Rows are points. Each copy is the shape, with its points in the same order, turned, moved and blurred by noise. Some copies are also mirrored. Which?

Shape (8 x 2):
[[ 33  20]
 [-24  -4]
 [-16  10]
 [ 52   2]
 [ 31   0]
 [  7 -31]
 [  1 -53]
 [ 13  -8]]
Copy 1 (8 x 2):
[[  0 -48]
 [ -5  11]
 [-15  -2]
 [ 23 -60]
 [ 16 -39]
 [ 31  -3]
 [ 46  12]
 [ 13 -20]]
Copy 1 is: mirrored
Copy 2 (8 x 2):
[[  7 -42]
 [-15  21]
 [-14   6]
 [ 28 -49]
 [ 13 -20]
 [ 22  11]
 [ 41  27]
 [ 14  -4]]
Copy 2 is: mirrored
Copy 3, 8 rows:
[[ 15 -36]
 [ -7  21]
 [  5  14]
 [ -5 -54]
 [ -6 -31]
 [-35  -7]
 [-57  -2]
 [-12 -16]]
Copy 3 is: only turned

Shape (8 x 3):
[[ 39  36  13]
 [-16   4   0]
 [  9  22 -27]
 [-10 -18  27]
 [-13  -2  21]
 [ 11  -6  18]
 [  0  26   1]
 [-40 -17   1]]
Copy 1 (8 x 3):
[[ 10  46 -21]
 [ 15 -21  -7]
 [ -3   0 -35]
 [ 29  -8  31]
 [ 26  -6  10]
 [ 11  11  14]
 [ 20   7 -26]
 [ 29 -41   8]]
Copy 1 is: mirrored
Copy 2, 8 rows:
[[-60  -6 -16]
 [  0  13   5]
 [-24 -17  21]
 [  9  19 -28]
 [ -1  22 -15]
 [-11   3 -25]
 [-27   9   7]
 [ 30  23   5]]
Copy 2 is: only turned
Copy 3, 8 rows:
[[  9  14 -42]
 [  0 -23  10]
 [-31   8 -11]
 [ 32  -8  16]
 [ 23 -21   8]
 [ 21   1   3]
 [ -3 -15 -16]
 [ -1 -33  34]]
Copy 3 is: mirrored

Shape, 7 rows:
[[-18  11  -2   4]
 [ -7   4  -9  -8]
 [ -7   3   0  13]
 [-19  -8   7  -4]
 [ -3  15   9  -4]
 [ 60   6  -7  10]
 [-15   5  -9   1]]
Copy 1:
[[ -5  -6  12  21]
 [  9  -3  10   5]
 [-15  -1  14   7]
 [  1  15   9  16]
 [ -3  -8  -3   8]
 [-13 -21  -1 -55]
 [  1  -2  17  12]]
Copy 1 is: mirrored
Copy 2:
[[ -3  -5  21   0]
 [ -4   0  10 -15]
 [ -1  -9   5   7]
 [ 10 -17  13 -13]
 [ 10   8  11  -3]
 [ -6  31 -50   6]
 [ -9  -6  15  -6]]
Copy 2 is: only turned

Shape (8 x 4):
[[ 33 -14   3  10]
 [ 46  41  11 -13]
 [  3  11  -8 -10]
 [ 11  40 -12  -3]
 [ 16 -45   9  30]
 [-19 -23 -28  -5]
 [-21   0  33 -19]
 [-28 -17   0  19]]
Copy 1, 8 rows:
[[ 20 -27   1  20]
 [ 29 -19  60  -7]
 [ -4   7  21   8]
 [ 11  14  46   7]
 [ 12 -25 -36  20]
 [-35  12 -12  24]
 [-21   0   4 -36]
 [ -9  18 -26   2]]
Copy 1 is: mirrored
Copy 2, 8 rows:
[[-16  16 -15 -22]
 [-27 -28  27 -33]
 [ -1 -14   4   9]
 [-22 -31  20   9]
 [ -1  49 -28 -13]
 [ 16   5 -31  30]
 [ 39   2  24  -4]
 [ 14  29  -2  26]]
Copy 2 is: only turned

Shape, 12 rows:
[[  0 -21  26  15  35  -1]
 [  2   6   1   5 -32   5]
 [-12   8 -13  13  -7  -8]
 [  7 -18   7  -2   8 -26]
 [  6 -23  16  35  27 -27]
 [ 12  20 -18   9 -34  10]
 [-14  -9  18   8  11 -29]
 [  0  16  19  18  60  -7]
 [  7   9 -30  11 -28   0]
 [-20  -5  -7  19  25  -2]
 [ 18 -28   9  -6  23 -25]
 [ -1  -5 -17   1 -20   8]]
Copy 1, 12 rows:
[[ 19 -43   9  -2 -17 -21]
 [-29   5  11   6   4   5]
 [-10  16   7  -5  -8 -18]
 [  9 -17  20 -21  10 -14]
 [  7 -35  28 -25 -21 -35]
 [-36  21   1  -6  -5  15]
 [  4 -18  17  -8   7 -37]
 [ 18 -38 -28 -19 -26 -41]
 [-23  27  12 -14  -9  10]
 [ 15  -2   6  -2 -24 -30]
 [ 23 -31  20 -29   8  -9]
 [ -9  17  15   4  -4  10]]
Copy 1 is: mirrored
Copy 2, 12 rows:
[[-14  35 -18 -10 -39  21]
 [-13 -15  -4 -11  19  14]
 [ -8 -15 -23   6  -1  -3]
 [ -7  19   5  21 -19  16]
 [-29  11 -17  12 -47  26]
 [-10 -36   6 -15  16   2]
 [-20  23 -18  21 -14  10]
 [-26  28 -19 -14 -53 -20]
 [  1 -38   1  -5   8   3]
 [ -1   6 -30   1 -26   0]
 [ -5  27  15  19 -28  19]
 [  9 -14  -5 -11  10  13]]
Copy 2 is: only turned
Copy 3, 12 rows:
[[ -9  -9 -26 -34  14   0]
 [ 29   3  15  15  22  -3]
 [ 13  26  14  -2  14  -8]
 [  4  10 -32   1  12 -15]
 [-17   7 -32 -25  37 -17]
 [ 17  12  32  29  24  -1]
 [ 12  12 -21 -21  14 -25]
 [-39  -6  -2 -41  -2 -25]
 [ 14  28  21  29  23   2]
 [ -4  23   0 -32  10   0]
 [ -8   2 -45   0   7  -7]
 [ 23  17   8  14  15  12]]
Copy 3 is: mirrored
Copy 4 (12 x 6):
[[ 13 -16  37 -26 -17  20]
 [ -2  14 -19  -4   8  -6]
 [-11   1   7   8  -7 -11]
 [ 25 -15  16   4  -3   1]
 [ 25 -16  27 -14 -39   1]
 [-20   8 -34   8   1  -3]
 [ 18  -9  31 -11  -6 -14]
 [-14 -49  38 -30 -21   8]
 [-15  11 -23  20  -7  -3]
 [-14  -6  36  -1 -21   3]
 [ 32 -26  23   2  -7  19]
 [ -9  18  -3  17   4   7]]
Copy 4 is: mirrored

Shape:
[[-11  18  20  19  22   7  30  -9]
 [ 38  28  18   4 -15 -13  -6  12]
 [ -2  23   3  17 -19 -14  10  18]
 [-12  14   6   8 -11 -12   8  -1]
 [  1  10  18 -14  -7   5  -5  13]
 [ -7  14   4   1 -21 -12   0  -1]
 [-18 -21 -26   4  -9 -11  -2 -30]
 [-16 -33  -7  -2  35  19 -14   7]
 [-16  30  -2  -2 -16  -9  -9  -5]
 [-19  20  17 -12  29  -5  20   2]
 [-20  12   3  11  19  16  -6   4]
 [-16  -7  15  -3 -10 -12 -14 -13]
 [  1  18  19 -13  15  47   5  15]]
Copy 1, 13 rows:
[[-26 -31   0  12 -24   1  -3 -10]
 [ 31  14  -4  10   2  17  31 -14]
 [ -3   0  -1  -7  10  31  13  -8]
 [ -2 -10   3  -7   1  13   0   8]
 [  8  12 -22   3  -4  -2   2   8]
 [  9   0   0  -9   7  18  -2   8]
 [ 13 -16  26 -13  19 -16 -37  10]
 [-13  -8 -10  -4  16 -60 -15  -6]
 [ 18 -14  -5 -25   1  14  -2  11]
 [-13 -32 -19  17 -10  -7   2  17]
 [-12 -20 -19 -15  -1 -16  -8 -10]
 [  8   5  10 -13   1 -15  -6  24]
 [ -8   1 -50   8 -20  -9 -10 -14]]
Copy 1 is: mirrored
Copy 2, 13 rows:
[[-31  -3 -13  19  -1 -10  -2 -25]
 [ 36  24  11   9 -16  -2  -9 -40]
 [ 16  20   6   3  15 -18  11 -24]
 [  4   3   1   2  18  -2   7 -20]
 [  9  19  -1  -8  -5  10 -11  -7]
 [ 17   8   7  -1  20   5   3 -16]
 [ 13 -42  10  -1  24  10  13   9]
 [ -2 -30 -24 -22 -22  -4   0  28]
 [ 20  10 -11   6  28  13   5 -16]
 [-27   9 -20  -2  -6  16  13 -19]
 [ -1  -3 -32   3   2  -6   0   3]
 [ 10 -13  -2 -18  19  13 -13 -13]
 [-11  29 -19  14 -22   5 -20  17]]
Copy 2 is: mirrored
Copy 3, 13 rows:
[[ 23  27 -24  -6 -19 -16  20   3]
 [  4 -24 -18  10  22 -26  10 -30]
 [ -3 -12   9 -11   3 -31  16  -8]
 [ 13  -4   5  -4   0 -19  10   6]
 [ -6 -17 -14  17   6 -10  17   7]
 [  9 -13   9  -2  11 -19   5   8]
 [ 12   8  20  -5   7  20 -25  21]
 [-16  15  -6  25 -30  37  -4   7]
 [ 15 -17  12  11  -1 -26  -2  14]
 [ 15  23 -12  25  -9 -16  30  14]
 [  3   2  -7  14 -33  -6   3   9]
 [ 16 -21   2   4   0  13  10  15]
 [-20   2 -47  23 -17 -22   6  16]]
Copy 3 is: only turned

Shape, 13 rows:
[[-26  -5   1 -28  14  -2  25  23]
 [ 13 -27 -22  60 -15  18  19  21]
 [  5  -3  -8   7 -14  -1   1 -13]
 [-12  31  10 -19  27  -5   3   2]
 [ -6  -8  26  23  13  -9 -28   4]
 [ -9  24 -15 -21   6  30  -3 -25]
 [  7 -22   0 -32 -30   1  11 -13]
 [ 24  -1 -28  -7  18   3 -13   6]
 [ 12 -16  21   9 -16 -14   0  13]
 [-11   9   2 -13 -27 -11  16  14]
 [  7  11  10   3  19   0  20  -9]
 [  9 -18 -49  34  11   9  -5 -26]
 [ 19  29   7  17   8  25  -2   7]]
Copy 1:
[[  7  16  -8 -13 -36  20 -39 -21]
 [-37  17 -21  28   1  -1 -13  51]
 [ 12  10  -6  -2   2  -3   2  13]
 [ 11  16  -8 -27   4  -1 -28 -40]
 [-26  -9 -18 -10   8   9  17 -20]
 [ 34  -1   0 -36  15  -7 -33   4]
 [ 43  -7  -1   9 -27   8  -2   8]
 [ -5   2  30  -2   1 -17 -19   0]
 [ -3   2 -20  21 -16   0  12 -10]
 [ 21  20 -24  -5 -33  -8  -8  -3]
 [  9  20 -10   3  16   9 -23 -17]
 [-12  16  27  -9  26   5  -5  46]
 [ -3   3 -23   0  24 -27 -27  -7]]
Copy 1 is: only turned
Copy 2:
[[ 11 -34  33 -10 -24  13 -14   9]
 [-25  26   9  25 -24 -35  27  36]
 [ -4  -3   2   6   2 -24  -3  -7]
 [ 30 -23  16 -11  14  21   3  -6]
 [-13  13  11  15  31  17 -12  10]
 [ 26 -11 -10 -40   7 -15  -1 -10]
 [ -2 -25  -7   3 -19 -26 -37 -13]
 [ 35   1  19   3  12 -30 -12  15]
 [-15 -11   3  35   2  -2 -16   7]
 [-13 -45   9   5  -7 -10  -3   1]
 [ 23  -3   6   9  -7  10   9 -12]
 [  5  42  24  -9   3 -50   7  -4]
 [ 23  -1 -17   8  15  -3  23  18]]
Copy 2 is: mirrored
Copy 3 (13 x 8):
[[ 26 -14  14  22   0  -5  41  13]
 [-59 -27   0  28  -2 -36 -13   5]
 [ -1  -1 -11   1   0 -14 -15   3]
 [ 20  17   9   4  11  24  29  -4]
 [ -7 -23  11  -5  34  16  -5 -25]
 [ 13  32  16  -3 -28  12  -4   1]
 [ 30 -11  -9 -14 -24 -33  -1   1]
 [  3  25  16  23  23 -22  -9  -7]
 [ -5 -26 -17 -10  22 -26   9 -11]
 [  5 -11  -9 -13   1 -15  20  22]
 [ -2   4 -12  19   0   4  16 -18]
 [-20   4   9  41   0 -10 -51   4]
 [-31  25   6  -1   5  -4  11 -19]]
Copy 3 is: only turned

Shape, 15 rows:
[[-27  26  23 -10  15 -18 -34  -9  23]
 [  1  33  31  14 -24 -11 -18  23 -37]
 [ 16  30  -7 -12  10  -3 -39  15  10]
 [ -2  15   8 -20  -5 -27   6 -11 -25]
 [-11  -4 -15 -31  12  -2  -3  -6 -32]
 [-12  12 -36 -26 -17 -13 -36  -5  25]
 [-22  10 -15  13   0 -16  -5 -11  -2]
 [  8   5 -11 -28  -7 -11  13  27  14]
 [-21 -21  29  27  27 -21  15  -9 -36]
 [-17   5 -34 -28   6  -3  27  35 -15]
 [ -9   9 -26 -24  13  14  24  18 -19]
 [ -8 -21   3  29  32   7 -18   0  16]
 [-10 -11  24  20 -22  22 -21   4 -33]
 [-10 -15 -19 -10  29  -5  -1  47  19]
 [ 16  -4  -7   6 -21  32  -9  24  23]]
Copy 1 (15 x 9):
[[-10  23  17  12 -23 -29   4 -58  15]
 [ 11  15  -6  16  15 -30 -10 -15  60]
 [ -4   9  24  24 -34  -7 -38 -30  27]
 [ -6 -11   2 -20  11  -1  -6 -33  25]
 [ -7   6   1 -36  -2  -3 -27 -15   0]
 [  7  27  28  17  -1  10 -36 -48 -15]
 [ -6  -3   3   8  20 -24  -9 -30 -10]
 [-24  15  36   4  12  26 -22  -8  11]
 [-16 -25   1 -32  14 -53  26  -6  16]
 [-44  18  11 -22  17   7 -37   6  -1]
 [-38  12  -5 -13  -1  11 -33   6   5]
 [ -4   2  28   8 -28 -44  13   6 -21]
 [ 31  22 -11  -5   6 -37   7   9  28]
 [-39  30  50  -5 -18 -21 -20   0  -2]
 [  3  32  26  24 -15  11  -7  24   4]]
Copy 1 is: mirrored
Copy 2 (15 x 9):
[[-52  29   9  -3  24   9 -18  15  15]
 [ 13  18  39 -25   9 -11  11  41  -6]
 [ -7 -14  16   0  30  25 -16  22  16]
 [ -4  24   4  -4   9  13  -2  26 -44]
 [  4  18  12  23  25  13  -1  -2 -46]
 [-15   1   9  38  22  23 -46  24  -2]
 [-22  12   1  26  -2  -4  -6  26 -18]
 [ 11  -3   8   1 -12  41 -22   1 -11]
 [-17  23  10   1 -12 -36  39  -2 -44]
 [ 22  16  13  35 -10  49  13  -6 -20]
 [ 29  20  -1  28   8  33  11  -8 -21]
 [-20  -9  -8  25   2 -24   4 -23  11]
 [ 23  27  27   6  16 -43  -2  11  -8]
 [ -6  -9  21  29 -13  27   0 -34   7]
 [ 29  -2   3  10  -3  -3 -31  -2  20]]
Copy 2 is: only turned
Copy 3 (15 x 9):
[[  0 -15 -17   0  60 -35  21  13  -3]
 [ 22  19  -7   6  20  -3  49 -19  37]
 [  5 -33  -9 -12  15  -9  41  26   6]
 [ 10 -16  12  -6  22 -14  12 -37  10]
 [  1 -10  26 -24  -2 -34   7 -17  -5]
 [  4 -44  21  17  16 -28   5  34   7]
 [ -3 -10  -9  20  10 -30   0  -7   2]
 [  9 -25   8 -23  13  10 -14   9  21]
 [ 19  32 -26  -8  12 -28  -4 -47 -23]
 [ -5 -12  11 -34 -17 -19 -25  -2  34]
 [-20  -4  14 -34 -15 -13 -10  -6  18]
 [  6   9 -35  -1   6 -18  -1  20 -38]
 [ 17  47  10  13   6  -9  30  -1  -5]
 [ 15 -12 -22 -39  -3 -17 -23  32   6]
 [  2   8   6   2  -2  25   7  41   1]]
Copy 3 is: mirrored

Shape (16 x 11):
[[-25  11   8  -7   5   2 -18 -12  -3 -30 -15]
 [-18 -26  17 -12 -12 -24  15  21 -14 -10 -40]
 [ 17 -10   2 -20   7   3  -1  30  16  28 -25]
 [ -9   1  13  -3  15  32 -17 -37 -28   7   4]
 [ 13 -15  -2 -25   9 -49 -23   7 -18  12 -25]
 [ -7  12 -31 -12  32   6  -7 -23  -9  37  33]
 [ -9  53  36  11  12  29 -18 -21 -10  10   8]
 [-14  14  21  24 -17 -19  34  28   3  16 -31]
 [ -6  24  -3 -19 -17  22 -13 -46  -6 -15   7]
 [  3  18 -31 -18  35  16   6 -19   0  20  -6]
 [  3  17  15   6   5  23  26  -4  -1 -38  25]
 [ -5   4   2   7 -35  -7  28  60 -15   1 -17]
 [ 11   6  20 -15  -7 -19  17  17 -25  12 -42]
 [ 11  24   3  -2   8  19  24  -9   1  -3  11]
 [-22  19 -11 -52  31   0  -3 -10 -17  28  16]
 [  0   8  31  -4 -14  18  16 -25  21  -6  11]]
Copy 1:
[[ 17  -6  38  21   8  -5   5   1  -4 -14  -8]
 [  0  21  -4  15   1  39  -7 -11  -1 -40  -7]
 [ -7  22 -15 -25 -26 -13 -21  -6 -17 -17 -12]
 [  1 -22  43  -2 -11  -4 -14  17  12  25  18]
 [-31 -13 -14  12 -28   4   9  -1  -9 -45  19]
 [-42  -2  38 -26 -27 -33  23  21   0  20  12]
 [ 10 -39  16  -8  14 -34 -12  17  27  21 -14]
 [-22  13 -16  -9  27  22  -2 -21  19  -9 -41]
 [  5  -1  31   9  22 -27   0  10  -2  16  33]
 [-35  -4  35 -28  -8 -22 -13  15 -30   4   6]
 [  7  15  16  26  10  -9   7  30 -23  41 -32]
 [-22  51 -30  21   2   1 -18 -16  19 -15 -42]
 [-27  -6 -24   4  11  15 -28   2   5 -30  -9]
 [-10   1   8  -2  12 -11  -8  20 -20  30 -19]
 [-24   7  28 -23 -15 -24  14  49   4 -16  10]
 [ 30   9  -3  -9  19   3   4  11 -11  39   1]]
Copy 1 is: mirrored
Copy 2, 16 rows:
[[-33  10 -17   2 -17  -3 -12  -6  13  17   2]
 [-36  16  10  21 -21  10  18 -11  12 -15 -49]
 [  0  -8  15 -13   1   7  53 -21  -3   6 -26]
 [-16 -11  -8  30  12 -27  10  21  26  30  24]
 [ 11  36  -8  -6 -23   4  40   6  20  -8 -34]
 [ 31 -13  -8  11  -3  21  19  32  -7  27  35]
 [-32 -10 -11  -7  51  -1  -1  23   5  22  38]
 [-30   1  19   8  15  39   8 -15   1 -34 -25]
 [-17 -20 -16   1 -10 -33 -11  34   3   3  22]
 [  5 -17 -18   3 -12   5  40  -1  -9  11  31]
 [ -7 -24 -26  20  16 -21 -26 -19  -8  12  -7]
 [-16  14  37  20   4  14   0 -27 -32 -22 -38]
 [-29  15  -5   9   7   1  33  -7  -3 -29 -30]
 [  3 -29 -16  11  17   2   4 -10 -10  -3   5]
 [ -2  -1 -24   7  -9   8  40  41 -23  33   3]
 [-21 -51 -10  -2  18 -11  -6   7  14   8 -15]]
Copy 2 is: only turned
Copy 3:
[[ -4   4  20  -3 -14 -30   1  -6  -4  17 -18]
 [-39   8  20  -3 -23  -4   0  17  32 -13   8]
 [ -2  10   2   7  23  25 -10  24  38  14   0]
 [  9 -24  40   2  -5   2  20 -16 -21  40   3]
 [-26  22  42  -7   3   7 -39  39  14  20   5]
 [ -8   6  28 -23  43  20  13  -3 -36  48  -7]
 [ 24 -37  14  13  -3  -8  28  19 -39  21 -33]
 [-20   7  -6  -2  -1   3  29  39   7 -35   8]
 [ 26   2  34 -11 -18   2   3 -28 -26  19 -20]
 [  4  12  27   4  51  10   4 -20 -11  23 -12]
 [-12  -8 -24   9 -21  -1   9 -29 -33   8 -13]
 [-34  38 -15  22 -23  27  29  31  16 -13   5]
 [-26   1  33  27  -5  20 -12  29  16 -21   1]
 [  0  -6  -5  10   9  14   3 -17 -27   7 -13]
 [-22   2  42 -18  26  25   9   0 -13  44 -36]
 [ 17 -26  -5 -20 -13  11  10 -16 -11   2 -11]]
Copy 3 is: mirrored
Copy 4, 16 rows:
[[-10  -1  -5  24  -7 -16   6  31   2  -9   0]
 [-23 -20   3  44  12   9   1 -13 -13 -35  21]
 [ 10   8   4  32   7  -4  -4 -50 -15   0  -8]
 [ 30 -15 -18   7  -3   8  17  24  29  14  -5]
 [ -4   0  47  26 -17  -1   9 -30  16 -29  16]
 [ 26  18  26 -17   3  22  26  11   9  35 -25]
 [ 39 -22 -24 -10 -20 -24  31  27 -11   4 -29]
 [  1 -14 -11  10  14  10  21 -21 -58 -42   2]
 [ 11   8 -13 -10  11 -17  -2  39  28 -13 -24]
 [ 37  27  17  20  12   8  11  13  -4  19 -22]
 [ 10 -26 -12 -10  10 -10 -31  33 -24   9  -9]
 [-14 -20   0   6  39 -15  10 -34 -48 -27  20]
 [ 20 -20  12  34  13  -5  11 -23 -15 -40   3]
 [ 34  -6  -2  -7  13   2 -10  14 -23   4 -17]
 [ 11  -5  39  18  15   3  28   9  19  23 -39]
 [  8 -16 -32  -8   0   8 -19   9  -4 -12 -32]]
Copy 4 is: mirrored

Shape, 14 rows:
[[ -7  12  -1 -33   3 -10  15 -14  -2  21 -23]
 [ 39  11 -23 -11  -5  24   7   2 -24  -1 -28]
 [ 19  12 -21   5  -3 -20   2  23   4   2  11]
 [-15  15  25 -20 -12   0   8   3   1  10 -36]
 [ -4 -15  -7  41   4 -15  20  33  -5 -19  -4]
 [-26   9 -18   1 -15  24  10 -26 -13 -19 -19]
 [ 12   0  -8  31  11   2 -23  -4  20   2 -18]
 [  0 -24  22  -3   3  12 -36  -8   2 -23  -3]
 [ -1   1 -23  -1 -21 -16  12 -46   7 -22  -1]
 [ 26  11   1  18  13  18   9  -3   3   2  -7]
 [ 15  26  -8  -6 -17  15 -14  -3   5 -12  -5]
 [-21 -39  10 -29 -14   3   1  -8   0  17   6]
 [ 43  -6  14  14 -16 -27 -11  -7   1  32  -7]
 [-16 -11 -15 -14  -3  15  15  -6  31 -11 -16]]
Copy 1:
[[-11  14 -12   4   7 -24  32   4  18 -18   9]
 [  5   0  43  17  10  -9  20 -26  15  -9 -20]
 [-15 -22  18 -13  -4  -4  -3  11   1  16  -7]
 [-17  31 -19   1  25 -24  11  -6  14 -14  -9]
 [-43  -2  22 -30   8  29 -15  16 -33  -5 -10]
 [ -4  22  -6  10 -24  11   8 -13  -6 -39 -26]
 [ -9  -6  -2  21   4   2   9  14 -29  24 -27]
 [ 32   5 -19  -7  25  -2   0   8 -38  -4 -26]
 [ -1 -11 -22  -9 -44  12  22 -19  -9  -5 -10]
 [-10  -1  20  27  10  -4   5 -10 -18   3   5]
 [ 10   0  11   5  -6 -19  -6 -17  -3   5 -27]
 [ 12 -11 -34  -4  23   7   1  18   8 -33  -2]
 [ -3 -10  -5   4  27  18  18  -1  12  47  10]
 [-20 -12 -20   6   5 -16  13  -3 -19 -35 -30]]
Copy 1 is: only turned
Copy 2, 14 rows:
[[ -3  29  -7   7 -19  29 -31 -10 -19   7  17]
 [  3  10   9   3 -60   0  16 -13 -25  24   3]
 [-11   5   7 -25  -6  -3  -5 -17 -13  33 -15]
 [ -7   7 -13  -5 -25  21 -32  15 -18  -4  30]
 [-15 -22  37 -37   1  19   5  21 -10  26 -11]
 [-28  12  18  34 -27  15  -1  27   5  16  17]
 [-13 -34 -16   5  -6  20  13 -10   1  24  -4]
 [  6 -35   6  16  -1 -10  -6  -7  13  -3  28]
 [-30  15  19  16 -21  21 -16 -15  38  24   6]
 [  0   0 -10  -9 -20  17  24  -3  -5  11  -5]
 [-17   6 -16   2 -25 -15   5  -6   5  26  11]
 [ 23  -1  10  19  -3   7 -52  10   9  -3   0]
 [ -7 -15 -16 -26 -29  11 -18 -36  -1 -13 -27]
 [ 11   5   1  14 -10  27 -18  15  12  43  17]]
Copy 2 is: only turned
